Rows are points. Any point is a mix of the corners, with weights that add up to 1. It lies inside the corners' shape when no weight is negative. Is each point inside? If not, which corners have a negative weight?

Corners:
(1): [15 -3]
(2): [87 62]
(3): [-66  16]
Points:
[57 51] -> inside
[62 52] -> inside
[31 15] -> inside
[-34  -2] -> outside (2)
[-52  17] -> inside
[73 40] -> outside (3)
[14  1] -> inside
[17 23] -> inside

Corners:
(1): [-14 -47 -55 -29]
(2): [-39  -1 -14  59]
(3): [ 21  -7 -29  64]
(4): [ 95  -5  76 -26]
(5): [-20  57 -91 -51]
Points:
[  2  20 -53   7] -> inside
[-13  17 -49 -30] -> outside (3)
[ -9 -11 -24  28] -> inside
[-24  -3 -18  49] -> inside
[  9 -22 -11  31] -> outside (5)

Corners:
(1): [ 62 -82 -12 -33 -47  21 -34  67]
(2): [ 14 -85  34  76  28  17   9 -24]
(3): [ 90 -63  90  29  27  41  -5   4]
(4): [-30  79 -24   8 -27 -33  15 -54]
(5): [-14 -10 -20 -30 -45  25  29 -28]
(6): [ 13 -65  19   9 -12  89 -28  46]
(7): [-73  58 -95 -65   2   0  25 -19]
(8): [  4  39 -51  -6 -33  60  13 -24]
(9): [-23  12 -36 -11 -38 -46  29  40]
Points:
[ 12  -9  -4   1 -17  -7  -9   9] -> outside (5, 8)
[ 40 -44   9 -10 -14  23  -9  22] -> inside
[-11  15 -23  -5  -8  11  24 -28] -> outside (1, 6)
[ -2  -5  11  13  -2   8  12 -20] -> outside (1, 8)

Corners:
(1): [-28 -10  53 -30  25 -13 -12  -8  -9 -27 -16   5]
(2): [ 68  -5  19  -6 -36  33  -7 -19  28 -23 -25 -28]
(3): [ 27   4 -37 -23  -4 -30 -18 -32   5 -23   8 -53]
(4): [-34 -14 -17  31  -2  16  32   6  16  29  49   1]
(5): [ 16 -32  65 -17  23 -19 -16  -4 -18   5   4  -5]
(6): [ 65 -25  -7  -9  20   2  -9 -20  -9 -47 -39   6]
(7): [-39  10  33 -37  58  13  -1  41  10  17  53  24]
(8): [ 22  11  43   8  47 -27 -15  22  37  12  -5 -19]
(9): [ 46  18  17  -7  -8   9 -44 -28 -26 -23 -31 -22]
(10): [ 91  30 -40 -22 -32  20  28 -47  -9 -35 -58 -48]
(11): [  2  62  65  39 -14  39  63  20  15   0  95  64]
(12): [ 13  27  10  31 -57  -9  22   5  36  34  24  50]
(13): [-15  40  54   0  34  -3   0 -21  43  33  45  25]
Points:
[ 27   4  21 -16   1  -7 -17 -14   5 -11 -15  -8] -> outside (4, 11)
[-2 37 63 -4 16  0  1 13  7 13 26 24] -> outside (2, 3, 4, 6)
[ 28   9  23   2   0   1   1 -12   7  -8   2   1] -> outside (7)
[ 39  32  22   3 -17  23  29  -9  23  -6  40  24] -> outside (1, 4, 8, 9)
[ 34  10  -1  -6  -4  -1  -2 -13  13 -10 -16 -13] -> outside (5, 11)
